Each wall is flat, endless, passes through zero and stands at right angles to its row. A trip goes straight from one point to another. List the walls that it crosses, first one first.

Walls:
(1): [15  9]
(2): [ 73 -33]
(3): [  9 -33]
(4): [65  4]
(5): [-42   3]
Trips:
[34 13] to [ 13 -47] => 3, 1
[-20   9] to [38 32] => 1, 4, 5, 2

Walls:
(1): [ 42  36 -67 -31   7 -14]
(2): [ 32 -44   1  -3 -43 -23]
(3): [-3 24  5  4 12  0]
(4): [-34  22  -7 -20  28 -33]
Trips:
[ 20 -25 -29 -25  10  23] to [ 67 -31  38 -12  -3  -5] => 1
[-43 -25 -26 -25  50  40] to [ 43 -10 -33 -20 -16  27] => 1, 4, 2
[-35  -5  22  29  -5   9] to [ 23  67  -9  -4 -18  18] => 1
[-20 -34 -32  -8 -10 -42] to [-25  44  25  27 -62  92] => 1, 4, 2, 3

Walls:
(1): [  3 -22   2  73  -5  -1  -9  -4   1 -24   6  46]
(2): [ 20 -16 -25  19 -28 -20 -18  -5  33  -8  54 -16]
(3): [-24 -24 -17  23 -33 -68   0   2 -38  -4 -14  58]
(4): [ 46  -6 -14   8  47  29  13  -6  28  20  -6  12]
(5): [ 30  41   6 -55 -69  24  18  -6  38  23  30   8]
(6): [-36 -30 -20 -15  21  17 -48  -3 -21  14  49 -22]
Trips:
[  8  -5 -17  22  19  23  28  22  -8 -18 -39  35] to [ 40  76   6   2  31  31  33 -58  19  27  -2 -25] => 3, 5, 1
[  5 -26  24 -38  -4 -10  61 -11 -57  16  38   9] to [ 12   7  -3 -47 -23  25  75 -15  13 -38  16   7] => 6, 3, 4
[  1  -7  22 -26 -24   9 -36 -26  31   4 -18  14] to [-13  46  53  16 -30 -20   7 -73  32  -4 -36 -40] => 2

Walls:
(1): [ 11  36  19 -17 -27 -11   0  41  28 -30 -24  65 -14  21  51 -62   5  -1
 -25 -22 -17 -25  19  29]
(2): [ 60   0 -54 -72  63 -14  -4 -69  66   7 -18 -21   4 -56  24 -59   0  16
  17 -13 -19  26   1   2]
(3): [-19  29 -44  49 -29  25  44  -8 -48  45 -10 -27 -11 -17 -14 -47  36 -13
  27 -26 -35 -15 -41 -34]
(4): [-11 -18  23 -23  29 -22  14  16  -7  -9 -28 -30 -14 -22  -3  -2  65  75
  39  15 -18  -4  31  -9]
(5): [ 40  30   3 -11   3 -17 -17  33  27  33   1  16 -22  18 -19  32 -50  12
 -21 -21 -33 -11 -15  -3]
(6): [  8  -1  30 -12  -2  10  26 -31 -21 -61  -2 -20   5 -34  26  12  -7   5
  30 -45 -12  45 -11 -11]
(7): [ 35 -10 -19  51 -34  50 -42 -22   5 -27  54  40  32  29  21 -26 -36   4
  -8 -21  23   9  20  52]
(8): [ -3  -5  15 -35 -48 -24   8   2  28   9   1  42   4 -32   6 -31   4  17
  33   1 -32  24  -8   5]
Trips:
[ -6  -3  10  11 -14  29 -26  19  30  56 -44   4   5   9 -34 -27  21  11
  26  -8  20 -22  -7  11] to [ 21  40   4 -29  23   6   2   8  51  34   3  36   7  11   8 -24  23 -23
  18  23  19  21 -26   3] => 2, 4, 3
[ 16  18   9  95  15  -4  17 -21  52  -1 -12  32   0   8 -43   3  -1   5
 -31  47  19 -47 -51  45] to [-24  31 -13  29 -25  53 -36   0  24 -22 -10 -24  -2 -16   4 -19  16   8
  22 -46 -45  31  40   2] => 5, 6, 8, 2, 4
[ -8  46   0  11 -40 -38 -13  18  35  -5 -14  51 -24  30 -18  38   7   3
 -25 -15 -13  46   6  31] to [-36  24  -4  18   2  11 -12   1  21  82  31  37 -21 -27  20  12   6 -59
   6  21  28 -10 -31  -8] => 3, 7, 1
